Rows are points. Each copy is the shape, with its points in the same order, turned, moved and blurred by noise. Is it also mirrored, or only turned?

Shape, 6 rows:
+0.30 -0.66
+0.52 -0.38
+0.19 -0.13
-0.47 -0.03
+0.57 +0.20
-0.47 +0.25
Copy 1:
-0.17 +0.64
+0.16 +0.64
+0.20 +0.28
-0.05 -0.28
+0.70 +0.38
+0.21 -0.48
Copy 1 is: mirrored
Copy 2 (6 x 2):
+0.70 -0.34
+0.39 -0.62
+0.13 -0.30
+0.00 +0.38
-0.20 -0.68
-0.28 +0.33
Copy 2 is: mirrored
Copy 3, 6 rows:
+0.35 -0.61
+0.03 -0.55
+0.02 -0.21
+0.26 +0.48
-0.59 -0.33
+0.06 +0.62
Copy 3 is: mirrored
Copy 4, 6 rows:
-0.62 +0.33
-0.59 +0.05
-0.19 -0.03
+0.35 +0.31
-0.25 -0.51
+0.54 +0.15
Copy 4 is: only turned

Shape, 9 rows:
-0.43 +0.06 -0.37
-0.70 -0.29 -0.15
+0.60 +0.15 +0.38
+0.58 +0.41 +0.15
-0.04 +0.26 -0.08
+0.31 -0.19 +0.42
-0.70 +0.01 -0.27
-0.41 -0.27 -0.50
-0.10 -0.25 -0.62
Copy 1, 9 rows:
-0.04 +0.42 -0.35
+0.20 +0.71 +0.03
-0.52 -0.58 +0.14
-0.69 -0.40 -0.27
-0.37 +0.16 -0.26
-0.28 -0.25 +0.31
-0.02 +0.72 -0.27
+0.43 +0.44 -0.36
+0.44 +0.15 -0.56
Copy 1 is: mirrored
Copy 2, 9 rows:
+0.62 +0.18 -0.30
+0.73 +0.70 -0.26
-0.59 +0.09 -0.03
-0.48 -0.15 -0.17
+0.11 +0.03 -0.32
-0.41 +0.50 +0.04
+0.76 +0.42 -0.43
+0.75 +0.37 +0.03
+0.66 +0.07 +0.20
Copy 2 is: mirrored

Shape (9 x 4):
+0.29 -0.14 +0.51 +0.59
+0.09 +0.62 -0.05 -0.03
-0.50 -0.05 -0.26 +0.71
-0.49 +0.45 -0.56 +0.58
+0.19 -0.28 +0.24 -0.45
-0.09 +0.36 -0.09 -0.11
+0.54 -0.40 +0.30 -0.22
-0.30 -0.52 +0.56 -0.37
+0.07 +0.17 -0.06 +0.30
Copy 1, 9 rows:
+0.39 +0.39 -0.56 -0.30
-0.30 +0.17 +0.04 +0.28
+0.75 +0.06 +0.35 -0.06
+0.45 -0.02 +0.60 +0.37
-0.45 -0.05 -0.23 -0.66
-0.28 +0.10 +0.14 -0.01
-0.28 -0.11 -0.68 -0.64
-0.24 +0.28 -0.04 -1.08
+0.13 +0.07 -0.13 +0.04
Copy 1 is: only turned
Copy 2:
-0.13 +0.66 +0.62 -0.46
+0.31 -0.23 +0.54 +0.21
-0.34 +0.57 +0.70 +0.65
+0.06 +0.26 +0.82 +0.95
-0.36 -0.02 -0.05 -0.41
-0.05 -0.29 +0.41 +0.21
-0.17 +0.27 -0.11 -0.55
-0.90 +0.02 +0.16 -0.32
+0.08 +0.23 +0.44 +0.08
Copy 2 is: mirrored
Copy 3, 9 rows:
+0.43 +0.73 +0.29 +0.00
+0.29 -0.44 -0.11 -0.04
+0.00 +0.09 +1.08 +0.30
+0.08 -0.58 +0.90 +0.33
-0.47 +0.38 -0.26 -0.28
-0.06 -0.21 +0.02 -0.06
-0.30 +0.64 -0.33 -0.02
-0.51 +0.57 +0.24 -0.64
+0.16 +0.12 +0.23 +0.16
Copy 3 is: mirrored
Copy 4 (9 x 4):
-0.27 -0.58 +0.48 -0.04
-0.56 +0.06 -0.41 -0.19
-0.77 +0.34 +0.54 +0.42
-1.04 +0.43 -0.02 +0.49
+0.37 +0.21 +0.02 -0.28
-0.42 +0.29 -0.21 -0.16
+0.48 -0.22 +0.05 -0.14
+0.29 +0.41 +0.53 -0.57
-0.41 -0.12 -0.01 +0.08
Copy 4 is: mirrored

Shape (9 x 4):
-0.04 +0.10 -0.19 +0.14
-0.25 +0.24 -0.22 +0.21
-0.17 +0.90 +0.59 +0.09
-0.99 -0.40 -0.19 +0.27
-0.19 +0.08 -0.09 +0.09
-0.17 +0.10 -0.12 -0.65
+1.00 +0.19 -0.20 -0.27
+0.48 +0.47 +0.59 -0.46
-0.23 -0.08 +0.21 +0.02
Copy 1, 9 rows:
+0.02 -0.13 +0.49 -0.42
-0.07 -0.21 +0.53 -0.23
-0.59 -0.01 +0.32 +0.62
+0.19 -1.13 +0.14 -0.40
-0.04 -0.22 +0.36 -0.28
+0.57 +0.08 +0.26 +0.03
+0.03 +0.99 +0.43 -0.52
-0.10 +0.76 -0.03 +0.23
-0.04 -0.25 +0.01 -0.25
Copy 1 is: only turned
Copy 2:
+0.15 +0.12 -0.16 -0.36
+0.30 +0.01 -0.33 -0.32
+0.94 -0.40 +0.12 +0.21
+0.32 +0.87 -0.86 -0.11
+0.23 +0.16 -0.18 -0.20
-0.27 +0.08 -0.08 +0.30
-0.41 -0.39 +0.68 -0.53
+0.27 -0.28 +0.73 +0.31
+0.29 +0.42 -0.03 -0.04
Copy 2 is: mirrored
Copy 3:
-0.11 +0.11 +0.00 -0.01
-0.16 +0.17 -0.08 -0.25
+0.04 +0.71 +0.76 -0.51
-0.93 -0.30 -0.26 -0.50
-0.21 +0.02 +0.05 -0.11
+0.12 -0.48 +0.42 -0.20
+0.62 +0.11 +0.28 +0.80
+0.30 +0.21 +1.05 +0.17
-0.41 -0.02 +0.32 -0.05
Copy 3 is: only turned
Copy 4:
+0.19 -0.02 -0.20 +0.14
+0.43 +0.06 -0.37 +0.12
-0.16 +0.78 -0.59 -0.40
+1.02 -0.05 +0.34 -0.33
+0.30 +0.05 -0.16 +0.07
+0.01 -0.50 -0.48 -0.29
-0.73 -0.32 -0.51 +0.58
-0.79 +0.14 -0.51 -0.32
+0.15 +0.07 +0.04 -0.23
Copy 4 is: mirrored

Shape, 9 rows:
-0.08 +0.08 +0.46 -0.59 +0.08 +0.16
+0.30 -0.32 -0.43 +0.28 +0.15 -0.99
+0.19 -0.16 +0.75 -0.29 -0.33 +0.20
-1.04 +0.60 +0.28 +0.27 -0.02 -0.14
+0.37 -0.06 -0.37 -0.32 -0.73 +0.10
+0.34 -0.36 +0.23 -0.60 -0.10 -0.62
+0.01 -0.33 -0.26 -0.21 +0.23 -0.17
+0.37 +0.70 -0.17 +0.48 +0.17 -0.01
+0.07 -0.06 -0.36 -0.78 +0.18 +0.07
Copy 1:
-0.32 -0.31 +0.37 +0.43 +0.20 +0.18
+0.01 +0.19 -0.50 -0.88 +0.75 -0.25
+0.38 -0.32 +0.45 +0.49 +0.16 +0.22
-0.70 +1.04 +0.45 +0.25 +0.22 +0.25
+0.32 -0.16 -0.36 +0.34 -0.08 -0.59
+0.09 -0.45 -0.29 +0.13 +0.87 -0.01
-0.30 -0.19 -0.39 -0.27 +0.27 +0.12
-0.28 +0.17 +0.53 -0.58 -0.05 -0.69
-0.57 -0.51 -0.42 +0.15 +0.10 -0.14
Copy 1 is: only turned
Copy 2, 9 rows:
-0.13 -0.10 +0.19 +0.58 +0.08 -0.22
+0.10 -0.50 -0.08 -0.99 +0.49 +0.15
-0.03 -0.07 +0.10 +0.37 -0.23 -0.77
+0.52 -0.75 -0.36 +0.37 -0.67 +0.51
-0.55 +0.33 +0.28 -0.40 -0.32 -0.05
-0.37 -0.47 +0.47 -0.23 +0.40 -0.39
-0.38 -0.09 -0.20 -0.18 +0.40 +0.16
+0.76 +0.37 -0.02 -0.22 -0.02 +0.37
-0.54 +0.10 +0.16 +0.18 +0.39 +0.29
Copy 2 is: mirrored
Copy 3, 9 rows:
-0.29 -0.02 +0.08 +0.10 +0.02 -0.66
+0.35 +0.80 +0.00 +0.45 +0.30 +0.79
-0.27 +0.06 -0.59 +0.06 +0.09 -0.65
-0.66 +0.95 +0.39 -0.61 -0.48 -0.27
+0.42 +0.01 -0.33 -0.52 +0.57 -0.13
-0.10 +0.20 -0.12 +0.53 +0.68 -0.10
+0.00 +0.05 +0.16 +0.11 +0.08 +0.30
+0.72 +0.69 +0.05 -0.13 -0.54 -0.15
+0.13 -0.34 +0.45 +0.00 +0.25 -0.14
Copy 3 is: only turned
Copy 4, 9 rows:
-0.32 +0.30 -0.17 -0.51 -0.01 +0.20
+1.07 +0.19 -0.02 +0.47 +0.23 +0.04
-0.34 -0.11 -0.32 -0.25 -0.32 +0.63
-0.35 +0.41 +0.78 +0.04 -0.27 -0.61
+0.52 -0.56 +0.13 -0.67 +0.05 +0.33
+0.48 +0.43 -0.27 -0.25 -0.04 +0.68
+0.47 +0.19 -0.36 -0.17 +0.05 -0.21
+0.01 -0.38 +0.38 +0.28 +0.72 -0.22
+0.35 +0.22 -0.30 -0.78 +0.34 -0.06
Copy 4 is: mirrored

Shape, 14 rows:
-0.21 -0.40 -0.16 -0.17 -0.39 +0.01 +0.25 +0.36
-0.14 -0.46 +0.28 -0.14 -0.22 -0.32 +0.20 +0.33
-0.07 +0.70 -0.27 -0.32 +0.15 -0.64 -0.36 -0.42
+0.40 +0.76 -0.57 +0.19 +0.19 -0.32 -0.42 -0.75
+0.27 -0.52 +0.23 +0.10 +0.37 +0.00 -0.09 +0.26
-0.24 +0.07 -0.36 +0.99 +0.19 -0.23 -0.17 -0.23
+0.35 -0.18 +0.30 -0.26 -0.67 -0.28 +0.10 +0.44
-0.01 -0.29 +0.49 -0.05 -0.42 -0.24 -0.29 +0.61
-0.26 -0.15 +0.34 +0.26 -0.34 +0.50 +0.56 +0.18
-0.86 +0.04 +0.31 +0.27 -0.18 +0.72 +0.28 +0.36
-0.35 -0.63 +0.57 +0.12 -0.22 +0.19 +0.17 -0.09
+0.20 +0.75 -0.59 +0.26 +0.50 -0.14 -0.42 -0.27
+0.10 +0.49 -0.24 -0.04 -0.28 -0.03 -0.66 -0.40
-0.36 +0.13 +0.53 +0.64 +0.04 +0.20 +0.47 +0.12
Copy 1:
+0.04 -0.52 -0.15 +0.65 -0.15 -0.03 -0.17 -0.36
-0.03 -0.42 -0.07 +0.22 -0.02 +0.26 -0.31 -0.52
+0.57 +0.63 -0.26 -0.30 +0.19 -0.05 -0.68 +0.29
+0.28 +0.13 -0.39 -0.90 +0.34 -0.73 -0.55 +0.49
-0.19 -0.70 +0.05 -0.22 -0.08 +0.45 +0.18 +0.03
+0.89 -0.57 -0.46 -0.57 +0.13 -0.57 -0.01 -0.09
-0.32 -0.36 +0.01 +0.13 -0.41 +0.13 -0.75 -0.55
-0.03 -0.41 -0.22 -0.02 -0.62 +0.42 -0.25 -0.59
-0.01 -0.56 +0.37 +0.36 -0.07 -0.40 +0.21 -0.73
+0.43 -0.30 +0.27 +0.51 -0.50 -0.53 +0.69 -0.57
-0.15 -0.37 -0.38 +0.27 +0.04 +0.13 +0.38 -0.84
+0.50 +0.12 -0.14 -0.67 +0.04 -0.54 -0.26 +0.75
+0.12 +0.32 -0.49 -0.39 -0.27 -0.41 -0.39 +0.18
+0.31 -0.36 +0.39 -0.12 -0.07 -0.35 +0.32 -0.66
Copy 1 is: only turned
Copy 2 (14 x 8):
+0.29 -0.14 +0.12 +0.46 -0.01 -0.43 +0.52 +0.31
+0.19 +0.16 +0.05 +0.64 +0.28 -0.10 +0.33 +0.49
+0.70 +0.72 -0.38 -0.05 -0.29 +0.08 -0.07 -0.57
+0.66 +0.57 +0.06 -0.71 -0.05 +0.19 +0.01 -0.85
-0.23 -0.02 +0.27 +0.31 +0.44 +0.10 -0.09 +0.08
+0.53 +0.58 +0.98 -0.29 +0.06 -0.20 -0.07 -0.03
+0.01 +0.27 -0.36 +0.34 +0.30 -0.06 +0.87 +0.36
-0.19 +0.47 -0.22 +0.39 +0.31 -0.30 +0.37 +0.61
+0.18 -0.33 +0.35 +0.05 -0.22 +0.12 +0.43 +0.85
+0.16 -0.23 +0.44 +0.05 -0.73 -0.29 +0.04 +1.02
+0.36 -0.26 +0.16 +0.27 +0.33 -0.08 -0.05 +0.87
+0.29 +0.57 +0.28 -0.51 -0.36 +0.07 -0.14 -0.81
+0.43 +0.40 -0.30 -0.63 -0.08 -0.34 +0.15 -0.30
+0.24 +0.18 +0.59 -0.05 -0.33 +0.37 +0.10 +0.85
Copy 2 is: mirrored
Copy 3:
+0.07 -0.36 +0.10 +0.01 -0.12 -0.01 +0.38 -0.87
+0.28 -0.30 -0.11 +0.22 -0.10 +0.42 +0.30 -0.71
-0.46 +0.41 +0.17 +0.66 -0.03 +0.00 -0.05 +0.36
-0.47 +0.35 -0.15 +0.17 -0.17 -0.56 -0.40 +0.68
+0.30 -0.54 -0.33 -0.20 +0.26 +0.37 -0.16 -0.31
-0.32 -0.19 -0.37 -0.10 -0.87 +0.06 -0.64 -0.04
+0.24 -0.31 -0.44 +0.26 +0.07 +0.00 +0.80 -0.50
-0.05 -0.47 -0.60 +0.31 +0.08 +0.47 +0.49 -0.65
-0.02 -0.06 -0.18 -0.73 -0.34 +0.37 +0.45 -0.77
-0.60 -0.09 +0.00 -0.74 -0.37 +0.69 +0.26 -0.98
+0.19 +0.06 -0.39 -0.31 -0.07 +0.56 -0.01 -1.01
-0.64 -0.06 +0.08 +0.03 -0.15 -0.20 -0.42 +0.65
-0.71 +0.30 -0.38 +0.20 +0.07 -0.37 -0.04 -0.04
-0.10 -0.03 -0.26 -0.61 -0.60 +0.78 +0.20 -0.36
Copy 3 is: mirrored
